Each row is a point. Two turns around zero, p and q, are shown by what they do to some points. Write where each new point lands after one turn and then the other. Backwards means that the second turn is done in reverse. Each puzzle has new turns, and all numbers are rounded.

Turn p:
[-0.31  0.37  0.02] -> [-0.43  0.02 -0.22]
[-0.37  0.44 -0.47] -> [-0.27  0.16 -0.67]
[0.08 0.08 0.04] -> [-0.04  0.10  0.06]
[ 0.44 -0.31  0.18] -> [0.35 0.06 0.44]
[ 0.17 -0.58  0.24] -> [ 0.38 -0.33  0.41]
Turn q:
[-0.10 -0.19 -0.48] -> [ 0.02 -0.04 -0.52]
[-0.14  0.19 -0.05] -> [-0.06  0.23 -0.02]
[ 0.29  0.06 -0.60] -> [ 0.48  0.08 -0.46]
[ 0.01 -0.02  0.29] -> [-0.09 -0.08  0.26]
[-0.02 -0.17  0.96] -> [-0.39 -0.35  0.82]
[-0.03  0.12 -0.12] -> [ 0.05  0.15 -0.08]
Where do these land?
p, then q: [-0.18 -0.51 -0.43] -> [ 0.45 -0.42 -0.30]
p, then q backwards: [-0.62  0.12  0.00] -> [-0.31 -0.54 -0.11]
p, then q: [0.10 0.57 0.08] -> [-0.24  0.53  0.03]
q, then p backwards: [0.52 0.11 0.24] -> [ 0.31 -0.47  0.15]
q, then p backwards: [ 0.43 -0.10  0.05] -> [ 0.05 -0.44  0.00]
p, then q: [-0.24 -0.19  0.05] -> [-0.08 -0.27 -0.13]

Turn p:
[ 0.23 -0.16  0.12 -0.44] -> [ 0.14 -0.38  0.00 -0.35]
[ 0.48  0.23  0.05 -0.21] -> [ 0.27  0.03  0.28 -0.42]
[ 0.65 -0.01  0.06 -0.24] -> [ 0.47 -0.07  0.11 -0.50]
[-0.68  0.20  0.04  0.07] -> [-0.57 -0.03  0.12  0.42]
[ 0.35 -0.26 -0.29  0.35] -> [ 0.35  0.36 -0.38 -0.06]
[-0.29 -0.09  0.18  0.39] -> [-0.01  0.06 -0.05  0.52]
[-0.75  0.10 -0.17  0.08] -> [-0.67  0.04 -0.08  0.38]
Turn q:
[-0.11 -0.18 -0.51  0.21] -> [-0.30 -0.31 -0.38 -0.13]
[-0.40  0.17  0.67 -0.03] -> [-0.13  0.27  0.61  0.42]
[-0.03  0.24  0.47  0.37] -> [0.00 0.34 0.06 0.54]
[-0.13  0.10 -0.02 -0.02] -> [-0.14  0.07  0.05 -0.03]
[ 0.34 -0.71 -0.33 -0.18] -> [ 0.38 -0.71 -0.20 -0.27]
[-0.26  0.18  0.08 -0.12] -> [-0.21  0.15  0.23 -0.04]
[ 0.59  0.20 -0.36 -0.22] -> [ 0.38  0.19 -0.39 -0.48]
Where do these land?
p, then q: [ 0.09 -0.42 -0.16  0.02] -> [-0.01 -0.14 -0.30 -0.32]
q, then p: [-0.07 -0.26  0.39  0.03] -> [ 0.38  0.01 -0.01  0.29]
q, then p: [ 0.13 -0.16  0.29 -0.18] -> [ 0.38 -0.06  0.10 -0.01]
q, then p backwards: [ 0.30  0.17  0.14 -0.15] -> [ 0.34  0.04 -0.04  0.20]
p, then q backwards: [-0.33  0.78 -0.67 -0.34] -> [-0.79  0.67 -0.33 -0.31]
q, then p: [-0.13 -0.10  0.01  0.63] -> [-0.13  0.42 -0.33  0.35]

Turn p:
[ 0.20  0.15  0.09  0.25 -0.31  0.36] -> [ 0.22 -0.31 -0.40 -0.07 -0.10  0.19]
[ 0.16  0.19  0.19  0.21 -0.10 -0.10] -> [ 0.15 -0.31  0.05  0.00 -0.20 -0.03]
[ 0.38 -0.02  0.07  0.07  1.24  0.17] -> [ 0.49  0.18  0.89 -0.27  0.51  0.57]
[-0.17  0.00  0.06 -0.80 -0.26 -0.17] -> [-0.54  0.49 -0.06 -0.18 -0.44 -0.11]
[ 0.17  0.00 -0.40  0.04 -0.32 -0.35] -> [ 0.24  0.17 -0.17  0.21 -0.18 -0.47]
[-0.56  0.14 -0.11  0.00 -0.32  0.14] -> [-0.41 -0.04 -0.35  0.41 -0.02  0.08]
[-0.54  0.11  0.17  0.30  0.28 -0.21] -> [-0.31 -0.32  0.37  0.41  0.20  0.04]
[ 0.36 -0.56 -0.07 -0.07 -0.22  0.16] -> [ 0.15  0.13 -0.34 -0.50  0.22 -0.27]
Turn q:
[-0.12 -0.09 -0.30  0.04 -0.12  0.89] -> [-0.35 -0.05  0.15 -0.44 -0.29  0.71]
[-0.57  0.30 -0.43 -0.08  0.12 -0.23] -> [-0.61 -0.10 -0.13  0.47 -0.20 -0.14]
[ 0.57 -0.23 -0.04 -0.21  0.28 -0.10] -> [ 0.12  0.06 -0.27 -0.43  0.44 -0.21]
[ 0.12 -0.32  0.56  0.07  0.07 -0.09] -> [ 0.57 -0.26  0.10 -0.13  0.04 -0.16]
[ 0.19 -0.12 -0.47  0.06 -0.14 -0.46] -> [-0.02  0.30 -0.58  0.23  0.16 -0.03]
[ 0.15  0.24 -0.09  0.27  0.18 -0.28] -> [-0.03  0.05 -0.01  0.32  0.41 -0.03]
[-0.34  0.22  0.77 -0.15 -0.39  0.27] -> [ 0.31 -0.01  0.75 -0.02 -0.57 -0.14]
Where do these land?
p, then q: [-0.53 -0.46  0.33 -0.08  0.17  0.08] -> [-0.26 -0.67  0.05  0.09 -0.25 -0.23]
p, then q: [-0.02  0.28  0.09  0.06  0.25 -0.75] -> [ 0.74  0.01  0.24  0.29 -0.08 -0.14]
p, then q: [-0.64 -0.23  0.44 -0.43 -0.22  0.17] -> [-0.46 -0.42 -0.01  0.26 -0.68 -0.02]
q, then p: [ 0.30 -0.05 -0.45  0.29 -0.41  0.35] -> [ 0.10  0.15 -0.33  0.15 -0.08  0.71]
q, then p: [ 0.22  0.35  0.38  0.24  0.21 -0.37] -> [ 0.26 -0.32  0.59 -0.13  0.10 -0.03]
q, then p: [ 0.28 -0.04 -0.54  0.07 -0.20  0.31] -> [-0.08  0.28 -0.22  0.26 -0.03  0.56]
p, then q: [-0.07  0.42  0.09  0.02  0.38 -0.16] -> [ 0.40 -0.07  0.37 -0.07 -0.07  0.21]
p, then q: [ 0.46 -0.26 -0.34 -0.17 -0.18  0.36] -> [-0.49  0.43 -0.09 -0.20  0.30 -0.15]
